Each row of a before or after table is a point. The points were changed in one or more steps. Then noise was added and the rows were shuffled. The steps act on columns, c1 being the first. What was done? A step turns or swaps two columns, mirrors them in a line or flattens them onto one, adds a multiple of one to another, or multiplies or shifts one. Angles are multiples of 10 degrees, from the lower column toward the higher: turns from -170 to 170, lines from 10 to 170 but not 90. Use the fewest steps. Two steps may share a column if one is a turn and the other turns, adds or multiplies; they go together, in the order done. Otherwise the lowest column goes first.
(in the rows, 128 means zero)

Before (9 x 3)
[[113 127 137]
 [ 52  81 131]
 [151 151 124]
 [130 180 130]
 [189 181 135]
 [148 102 138]
 [145 137 197]
 [100  95 156]
 [105  86 163]]
After (9 x 3)
[[125  98 130]
 [168 136 174]
 [127 128 123]
 [129 179 133]
 [137 146 137]
 [154 181 163]
 [133  86 139]
 [144 101 146]
 [ 98  83  92]]
Steps: flatten c1 and c3 onto the line at 50 degrees

Before (11 x 6)
[[ 71 164 116  91 104 176]
 [203 115 120  98 151 100]
 [ 96 146 129 114 142 174]
 [131 179 140 132 139 102]
 [101 133 120 134 139 117]
 [ 86 151 151  93 100 161]
 [154 148 108 148 111 102]
 [ 70 149 113  92 127 142]
 [159 110 118 150 143 123]
 [142 166 103 116 145 135]
 [125 150 117 144 107 118]]
After (11 x 6)
[[ 37 166  89 186 147 114]
 [123 157  96 109 137 127]
 [133 145 130 108 178 145]
 [169 154  91  95 137 135]
 [179 106 133 109 120 116]
 [ 77 125 131 168 150 102]
 [ 60 164 128 176 134 126]
 [152 133 100 142 170 130]
 [ 35 139 105 164 146 139]
 [ 84 120 125 115 138 132]
 [249 101 139 133 129 170]]
Steps: multiply c1 by 1.6; turn c2 and c5 by 60 degrees; add -0.7 times c2 to c3; turn c4 and c6 by -140 degrees

Before (9 x 11)
[[178 106 130 157 115 120  88 110 151 132 123]
 [117 145 133 169 126 145 105  94 134 139 102]
 [172 107 196 125 149 149 112 135 117 153 157]
 [ 98 113 125 159 130 118 118 127 135 139  95]
 [111 125 131 154  95 117 134 114 148 110 102]
 [166 120 164 146 156 107 129 142 146 128 151]
 [ 88 137 134 139 117 104 112 126 143 136 132]
 [112 127 145 146 125 136 100 132 167 122 113]
 [108 143 146 150  99 110 123 135 169 150 100]]
After (9 x 11)
[[ 88 118 134 140 172 102 134 143 123 136 149]
 [167 100 164 146 103 109 141 122  96 129 178]
 [171  86 197 124  73 148 140 142 124 151 152]
 [ 98  94 123 159 137 119 131 137 121 139 143]
 [116 124 134 168 141 145 104 160 125 138 165]
 [178  87 129 158 191 121 126 172 117 131 167]
 [112 106 144 145 195 135 141 152 101 122 139]
 [108 122 147 148 249 111 136 131 116 150 132]
 [112 105 131 153 223 119 114 127 135 110 141]]
Steps: shift c2 by -20; add 1.5 times c4 to c11; turn c5 and c9 by -140 degrees; multiply c5 by 2.5; turn c7 and c8 by -110 degrees

Before (8 x 14)
[[176 171 148 163 141 154 140  68 146  54 127  87 150 151]
 [ 96 117 110 162 151 147 127 110  92 126 108 108 128 105]
 [149 153 134 131 124 112 173 152 175 141 150 148 160 165]
 [104  83 169 161 114  92 129 111 107 132 115 152  93 162]
 [105 125 153 143 212 135 108  87 183  99 132 141  98  66]
 [ 86 132 160 113 176  59 111 100 139 127 126 117  98  87]
 [ 99 176 108  82 129  87  97 100 131 147 200 158 127 101]
 [147 102 113 130 108 148 113  77  95  82 127 160 155  99]]
After (8 x 14)
[[103  65  60 145 210 133 107 140 181 101 167 123 139  99]
 [ 84  96  68 113 174  59 127 134 142 124 157 105 126 115]
 [ 97 102 120 166 151 147 143 114  90 126 153 112 148 109]
 [ 99 176 122  85 128  88  89 208 135 145 143 129 149 110]
 [179 164 145 163 144 153 168 138 147  55 186 110  93 135]
 [104  94 105 160 117  95 108 115 108 131 144 146  95 176]
 [153 118 134 131 108 147  92 136  97  85 177 132 142  90]
 [151 159 170 132 123 117 141 144 174 138  99 176  96 136]]
Steps: add -0.7 times c5 to c2; turn c13 and c14 by -40 degrees; turn c3 and c13 by -120 degrees; turn c7 and c12 by 50 degrees; turn c8 and c11 by -100 degrees

Before (8 x 20)
[[118  93 142 128 115 116 134 117 140 124 108 140 156  97 123 124 147 107
  142 147]
 [123 122 139 135 124 103 130 119  95 131 147 130 122 140 121 144 123 137
  141 139]
 [120 123 120 144 124 134 115 121 123 128 146 144 136  97 115 117 131 138
  141 133]
 [136 131 126 128 133 134 103 117 106 124 145 122 132 118 123 158 143 116
  140 142]
 [142 128 137  99 130 135 131 120 132 136 145 151 101 100 123 129 141 140
  139 132]
 [129 134 141 142 129 147 140 112 125 138 136 149 139 109 136 140 147 136
  144 142]
 [122 131 143 136 133 102 120 121 124 136 134 124 114  95 141 119 153 140
  145 138]
 [  7  83 141 144 121 137 139 117 127 124 126 126 128 181 145 120 149 120
   87 115]]
After (8 x 20)
[[136 134 113 138 127 150 119 120 127 121 142 150 113 110 138 138 144 136
  145 124]
 [131 123 117 151 125 103 120 127  96 128 134 132 126 140 120 147 121 134
  143 118]
 [139  92 118 109 117 116 135 125 139 138 128 139  93  98 127 122 149 110
  142 125]
 [107 130 131 145 133 135 135 118 102 132 127 120 115 120 125 160 144 117
  140 122]
 [127 131 112 134 135 103 135 128 121 125 135 124 134  93 138 119 153 142
  145 119]
 [127 124 135 148 127 136 142 116 119 124 144 142 116  98 115 118 129 139
  141 127]
 [228  85 118 126 120 136 192 124 101 138 142 126 135 184 143 121 149 118
   87 135]
 [119 128 118 143 130 134 116 124 135 122 101 151 149  99 122 128 141 140
  140 116]]
Steps: turn c1 and c7 by -140 degrees; turn c7 and c9 by -20 degrees; add 0.5 times c3 to c8; turn c3 and c10 by 160 degrees; swap c4 and c11; turn c13 and c20 by 150 degrees; multiply c20 by 0.7
